Each row is a point. To make a cloud, some directions were put in groups of two or more. Within a group, all points are equally far from the middle, so they leave a hole (a ring in 2 directions, a hollow ball in 3). The other directions are filled evenly. Then the cloud was stretched, turned, moved and blurred a little. How many holes are there, and how many directions does each take, smallest first?
(in the rows, 128 means zero)

Cloud (13 x 2)
[[143 162]
 [156 212]
 [122 185]
 [158  77]
 [157 170]
 [147  81]
 [163 201]
 [127  90]
 [139  57]
 [150 120]
 [111 139]
 [138 144]
 [ 93 109]]
Holes: 0

Cloud (14 x 2)
[[136 195]
 [127 133]
 [200 120]
 [100 135]
 [133 172]
 [162 137]
 [210 141]
 [191 159]
 [133  85]
 [184  94]
 [126 185]
 [113  94]
 [ 89 110]
 [ 85 129]]
Holes: 0

Cloud (20 x 3)
[[147 192 162]
 [170 190 147]
 [197 117 113]
 [132 114 169]
 [216 149 134]
 [143 134  72]
 [ 68 137  70]
 [119 160  99]
 [105 140 149]
 [133 161 131]
 [115 141 176]
 [115 165 150]
 [130 168 159]
 [150 110  39]
 [151 177 116]
 [173  62 156]
 [148 142 194]
 [ 88 122 177]
 [198 132 145]
 [167 139  78]]
Holes: 0

Cloud (28 x 4)
[[118  85 163  92]
 [106 179 141 120]
 [142 132 186  80]
 [131  88  76 106]
 [ 49  81 110 125]
 [165 150 173 125]
 [ 62 120 167 124]
 [134  87 164 133]
 [ 70  72 129 103]
 [129  78 125 173]
 [192 158 142 138]
 [ 41  93 130 124]
 [111 104 167  72]
 [ 95  84 153  86]
 [213 107 116 152]
 [144 125  82 162]
 [192 139 170 116]
 [206 128 132 149]
 [110 158 105 134]
 [196 169 164  95]
 [ 71 103  90 153]
 [173  93 123  78]
 [ 66 117 157  73]
 [126 153 162 141]
 [ 62  93  90 130]
 [ 99  62  78 150]
 [ 63  89 155 101]
 [ 78 118  87 140]]
Holes: 1 (4)

Cloud (31 x 4)
[[132 171 149 203]
 [ 66 114 148 147]
 [140  83  85 152]
 [ 93 109  80  68]
 [156 172 146 102]
 [108 189 111  86]
 [143 146 202 148]
 [166 161 171 181]
 [164 167 172 136]
 [142  66 169 142]
 [ 76 108 136 177]
 [105 186  72 119]
 [154 177 109 171]
 [108 101 191 129]
 [138 171 178 120]
 [179 160 129 128]
 [121 160 191 128]
 [ 92  98  93  71]
 [ 99 196 113 105]
 [ 85  92  87 143]
 [144 129  62 139]
 [134 149  98  61]
 [ 93 165 150 194]
 [127  90 194 140]
 [143 113 206 164]
 [138  71 129  93]
 [144 102  70 142]
 [173 116 100  99]
 [139  69 124 172]
 [143 158 164 208]
 [101  96  70 140]]
Holes: 2 (2, 2)

Cloud (56 x 6)
[[130  41 120 207 140 149]
 [ 57  86 110 163 158 171]
 [143  36 146 157 119 171]
 [108 173 110  42 100  84]
 [ 52 111 108 165 145 151]
 [118 116 176  89 142 182]
 [ 90 175 171 138 159 115]
 [ 96 162 120 145 168 154]
 [ 85 149 153  39 147 123]
 [122 101  69 112 160 120]
 [ 81 121 139 111  65 110]
 [123 119 168 111  76 166]
 [153  64  74 152 125 145]
 [119  65 143 132 160  83]
 [ 89  90 187  92 136 147]
 [ 92  95 134 184 166 188]
 [106  69  95 211 108 155]
 [121  69 128  79 137 167]
 [155 121 144 186  92 120]
 [175 187 141  76 109 136]
 [124  97 185  85 155 122]
 [122 183  98  71 120  55]
 [174 168 168 123 126  95]
 [ 84  78 159 160 180 132]
 [174 109 124  79 120 161]
 [108 101  59 147 134 146]
 [ 63  46 116 140 130 170]
 [144 199 106 106 130  73]
 [108 163 157  94  66  81]
 [125 155 164 168  93 122]
 [111  62 166 158  84 114]
 [140 146 141 154  73 147]
 [144 206 101  79 134  97]
 [102 148 143 114  72 160]
 [140 154 100 171 103 137]
 [101 102 108 127  68  88]
 [115  81 129 202 154 187]
 [159 130 187  73 119 124]
 [ 86  39 109 150 146 111]
 [111 123 108  55 147 160]
 [141 116 148  69 164 161]
 [122 180 118 125 159  71]
 [117 219 156  71 107 102]
 [102  76 111 100 144 192]
 [ 81 187 122  96  96  79]
 [117  89 187  91 123  94]
 [ 60  89 118  96 161 120]
 [156 146  93  96 130 175]
 [114 154  77  88 125 158]
 [151 142 115 127 146  54]
 [131  54 153 186 159 152]
 [105  77 102  81 159 125]
 [106 202 129  67 122  51]
 [128  35 146 163 138 113]
 [135 155  74  91  95 126]
 [150  80  78 173  99 142]]
Holes: 1 (6)
